Each point is reached from the start by the listed moves, each made 0, 1 or 2 times, or once backwards (-1), plus a little noise. Say if it took an odd or an even number of moves. Then give how often each move was made.

Moves:
(1): [25, 8, 10, -20]
(2): [2, 31, -20, 10]
Start: [-7, 14, -17, 3]
Points:
[-33, 6, -26, 21] -> odd (-1, 0)
[-4, 45, -37, 13] -> odd (0, 1)
[-28, 68, -67, 41] -> odd (-1, 2)

Moves:
(1): [24, 2, -3, 11, -6, 4, -4, 2]
(2): [-4, 18, -13, -4, 13, -10, 7, -7]
(3): [-9, 8, 11, 21, 0, -3, 20, 15]
(4): [-2, -2, -15, 24, -13, -26, -17, 6]
(5): [4, -19, -3, 7, 12, -1, -11, 6]
(6): [-3, 0, -9, -1, -4, 12, -7, 8]
(7): [1, -22, -7, 20, 6, -9, 17, -18]
(8): [13, -7, -16, -7, -3, -14, 3, 7]
Start: [-12, -7, -16, -25, 0, -5, -18, 0]
Points:
[67, -27, -90, -16, -35, -36, -63, 17] -> odd (2, 0, -1, 1, 0, 1, 0, 2)
[-4, -20, -55, 26, 14, -1, -69, 22] -> even (1, 1, 0, 1, 2, 2, 0, -1)
[-5, -47, -86, 95, -4, -63, -18, 10] -> even (1, 1, 1, 2, 1, 2, 2, 0)
[62, 8, -96, -1, -40, -94, -47, -5] -> even (2, 1, -1, 2, -1, -1, 0, 2)

Moves:
(1): [18, -1, 13, -10, -2, 7, 10, 8, 5, -1, 1, -10, -24, 5, -4]
(2): [-5, 9, 0, 1, -1, 23, 7, -6, 11, -12, 13, 17, 15, -4, 12]
(3): [-3, 8, 15, 6, -4, 9, -10, -5, 2, 18, -4, -6, 4, -11, -12]
(4): [10, 6, -7, 20, -11, 2, -9, 4, 9, -1, -3, 4, -2, 10, -2]
(5): [7, 2, 1, 16, 14, -15, 2, -11, 6, 16, -5, 12, 2, 16, 9]
(6): [-11, -18, 19, 26, 16, 13, 14, -3, -3, -6, -7, -4, -11, 1, 3]
(7): [-3, -1, 11, 6, 0, -16, 8, 21, 14, -13, -6, 13, 3, -5, 1]
(8): [8, 9, 3, 5, 9, 10, -8, 27, -14, 12, 4, -5, 3, 5, 1]
(9): [11, -14, 8, 5, -1, 6, -1, 3, 8, 0, 23, 5, -1, -10, -9]
(10): [-3, -6, -13, -1, -3, 10, 14, 9, 3, 13, -2, 15, -6, -3, -8]
(11): [6, 0, 6, -1, -11, -8, 9, -3, -14, 5, 9, 8, -1, 2, 3]
(12): [14, -8, -3, -4, 11, 4, -5, -7, -5, -3, -7, -1, 11, -4, -5]
(13): [-6, -1, 7, 0, -2, 2, 6, 11, 22, 9, 5, -6, 17, 26, -10]
(14): [8, 9, 9, -9, 16, 9, -12, -1, 4, -6, -4, 31, -10, 15, -19]
Start: [3, 2, 11, 12, 13, 29, 19, 3, -13, 2, -3, -9, -16, -4, 0]
Points:
[11, 9, 13, -18, -22, 58, 30, 57, -37, -13, 124, -7, 80, -24, 35] -> even (-1, 2, -1, -1, -1, -1, 0, 2, 2, -1, 2, 0, 1, -1)
[23, -26, 0, 128, 47, 3, -17, -33, -1, 52, -62, -34, 19, 13, 4] -> even (-1, -1, 1, 2, 2, 1, 0, 0, 0, 0, -1, 2, 0, -1)
[-1, -16, 50, 57, 12, 117, 15, 15, 55, -57, 60, -7, 22, -11, -8] -> even (0, 2, 0, 1, -1, 1, 0, 0, 2, -1, -1, 0, 1, 0)
[12, 29, 46, -43, 35, 74, 20, 35, -50, 32, -13, 44, -8, 26, -64] -> even (0, 0, 1, -1, -1, 0, 0, 1, -1, 1, 2, 1, 1, 2)
[15, 28, 45, 66, 10, 16, 62, 60, 139, 43, -61, 63, -54, 106, -48] -> even (2, 0, 1, 2, 2, 0, 2, -1, -1, 2, -1, -1, 2, 1)
[151, 23, 28, 27, 44, 18, 27, 56, 14, -16, 10, 152, -60, 48, -18] -> odd (2, 1, -1, 2, 2, -1, 2, 1, 1, 1, 2, 2, -1, 2)
[27, 11, 2, 91, -26, 10, -41, 4, 32, 38, 15, 6, 19, -64, -8] -> odd (-1, 0, 2, 2, 1, -1, 1, 0, 2, 0, -1, 0, -1, -1)

Moves:
(1): [30, 9, 12, 13, -11, -22, 2, -10, 18, -4, 1, -7, 14, -15, 4, -17, -17, -2, 12, 8, -19, 0, 4, -11, 25]
(2): [-2, 2, 0, 6, -4, 12, -6, 11, 4, 9, 3, 1, -1, 10, -1, -1, -2, 5, 12, -8, 0, -6, 13, 5, -1]
(3): [5, -5, 4, 3, 6, 2, 3, -1, 8, 8, 15, 5, -9, 5, 9, 2, -8, 6, -4, -11, -14, 6, 0, -8, 2]
(4): [-6, 2, 0, 4, 0, 9, 3, -1, 4, 8, 9, -6, -19, -2, 8, -4, 6, -13, -4, 15, 1, -9, 13, -27, 8]
(5): [3, 7, 0, -17, 21, -7, 5, 18, -1, 8, 1, 2, -4, -7, 14, -10, -24, -4, 7, 0, -2, -9, -13, -11, 2]
(6): [9, -10, 1, -7, 0, 14, -5, -7, 4, -1, -5, -5, 3, -1, 6, 4, -5, 0, -2, -7, 6, 0, -3, 8, -10]
(7): [-7, 5, 0, -3, 2, -5, 10, -6, -1, -8, -16, -1, -9, 4, 11, 15, -15, 2, -3, 8, -12, 1, 2, 8, 6]
(8): [-7, -19, 9, 0, -10, 2, 9, 14, 14, 24, -13, 4, 10, 1, -14, -10, 12, -14, 4, -8, -28, -5, -1, 14, 2]
(9): [-15, 2, -16, 0, -13, -16, -7, 6, 21, 0, 5, -12, -7, -3, 3, 11, -6, -2, 1, 1, -6, 8, -18, 6, -1]
(10): [10, 16, -6, 0, -2, 5, -8, -18, -5, 22, -5, 5, 4, 7, 6, 2, -4, -6, 4, 1, -10, 5, 4, 7, -4]
(11): [10, -11, 5, -8, 4, -5, -4, 3, -10, -4, 17, -11, -8, 6, 0, 8, -4, -9, 3, 14, -1, 8, 3, 1, -2]
(12): [5, -1, 2, 9, -12, 0, -4, -9, 9, -7, 6, 24, -5, 0, 4, 0, 8, -15, 10, 2, 2, -5, -8, 8, -3]
(13): [-11, -16, 12, 2, 3, -1, 1, 5, 7, 16, 4, 3, 23, -10, 1, 7, 2, -8, 2, 11, 1, 2, 18, -2, 3]
(14): [-2, -13, -12, -7, 7, 4, 9, -11, -4, -8, -5, 9, 9, 15, 8, -4, 12, 7, 5, -6, 12, -2, 1, -8, 8]
(15): [15, -10, -5, -6, -10, -4, 2, 19, 0, 1, -4, 21, -2, -6, 28, -7, 12, 2, 7, 4, 2, -1, 1, 1, 5]
(16): [3, -4, 7, 15, 12, 1, -10, 3, -7, 11, -12, -1, -11, -1, -4, 7, 6, -1, 4, -1, 7, 10, -1, 8, 11]
(17): [7, 3, 6, -8, -4, -7, 22, -5, 7, 1, 7, -1, -12, -5, -1, 3, 30, 1, 5, 5, 12, -8, -2, -2, 8]
(18): [0, -1, -10, -3, -5, 5, -10, -3, 15, 8, 9, 10, -5, 4, -19, 4, -3, 10, 10, 11, -3, 0, 5, -13, -12]
(19): [-12, -3, 0, -1, 3, -1, 0, 2, -10, -1, -4, 1, -10, -8, 1, -10, 6, 5, 16, -2, 0, 2, 5, 0, -2]
(20): [1, -1, 34, -13, -12, -6, -26, 11, 11, 5, 3, 0, -2, 11, -10, -16, -2, -1, -11, -1, -5, 11, -3, -2, 5]
(21): [-9, -9, 6, 5, -25, -7, 11, 2, -11, 1, 2, 7, -15, 8, -17, 0, -21, -3, -8, -4, 17, 9, 14, -4, -8]
(22): [-5, 6, -3, 5, 15, 13, 15, 2, 17, -14, -4, -4, 5, 4, 1, -5, 5, 1, 7, -1, 7, 23, 6, -7, 2]
(23): [0, -4, -4, 9, 3, -17, -3, 2, 13, -9, -6, -5, 2, -4, 4, -14, -6, 4, -1, 0, 5, -8, 11, 4, -11]
(24): [-5, -8, -8, 17, 1, 6, 0, 2, -1, 5, 8, 1, 5, 9, -7, -12, -10, 12, -12, 15, 16, 2, 6, 27, 0]
Start: [-10, 4, -11, 10, 5, -4, -2, 13, 0, 12, 24, 10, -1, 0, 12, 14, -6, -14, 1, -15, -3, 13, -2, -5, -16]
Points:
[96, 13, 0, 19, 64, -48, 80, 59, 81, -10, 15, 24, 81, -125, 121, -45, 0, -1, 50, 61, 62, -42, 30, -30, 51] -> odd (2, 0, -1, 0, 2, 1, 0, -1, -1, -1, -1, 0, 2, -1, 2, 0, 2, 0, -1, -1, -1, 1, 1, 1)
[-1, 10, -68, 65, 7, -60, 45, 16, 96, -8, -15, -27, 18, 28, 100, -61, -66, -4, 16, -12, -72, 72, 9, -18, 76] -> odd (2, 0, 1, 1, 0, -1, 1, 1, 2, 1, 0, -1, -1, 2, 1, 0, -1, -1, 0, 0, 0, 2, 1, 1)
[12, 67, 41, 7, -56, 34, 0, -43, 103, 46, 113, 21, -50, 46, -7, 59, 51, -64, 53, -36, -63, 77, -1, -21, -20] -> odd (0, 2, 2, 0, -1, 0, 0, 0, 1, 2, 1, 2, 0, -1, -1, -1, 2, 0, 0, 1, 0, 2, -1, -1)
[8, -9, -79, 113, -44, -64, 78, -40, 126, -8, -68, -9, -60, -37, 25, -21, -2, 30, 59, 22, 19, 74, 26, 90, 18] -> even (2, -1, 0, 0, -1, 2, 2, 1, 2, 1, -1, 0, -1, 0, 1, 2, 2, 1, 2, -1, 1, 2, 2, 2)
[-3, -120, -46, 27, -50, 18, 10, 40, 19, 21, 150, 73, -59, 1, 130, 39, -24, -36, 42, 38, 59, -24, 77, -34, -34] -> even (0, 2, 2, 2, 0, 2, 0, -1, 1, -1, 2, 2, 2, 1, 2, -1, 0, 0, 1, -1, 1, -1, 0, 1)
[130, 20, -5, 11, 34, -88, 55, 53, 21, 48, 59, 1, -35, -22, 121, -85, -5, -15, 26, 21, 7, -10, -2, -61, 94] -> even (2, 0, 1, 1, 2, -1, -1, 0, 0, 1, 1, -1, -1, 1, 2, 1, 2, -1, -1, 0, 0, 0, 1, 1)
[5, 7, 4, -47, -40, -39, -26, 40, 131, -13, -19, 71, 23, 47, 17, -38, 60, -58, 75, -20, -99, 50, -47, 21, -22] -> odd (0, 0, -1, -1, 0, -1, 1, 2, 1, 1, 1, 2, -1, 1, 1, -1, 0, 1, 0, 2, -1, 2, 1, -1)
[-37, -49, 44, 49, -13, 63, -5, 24, 25, 98, 68, 60, -42, 148, -1, 25, -8, -24, -21, -36, 80, 137, 43, 66, 15] -> odd (-1, 2, 2, 0, 0, 0, 0, 0, 1, 2, 1, 1, 1, 2, 0, 2, 1, -1, -1, 2, 2, 2, -1, 2)
[38, -33, 35, -20, -19, -59, -92, 33, 41, 20, 96, 4, 30, 65, 69, -10, -98, -17, -15, -15, 17, 6, 7, 59, -45] -> odd (0, 2, 1, -1, 1, 1, 0, -1, 1, 1, 2, 1, 1, 1, 0, -1, 0, -1, -1, 2, 0, -1, 2, 1)
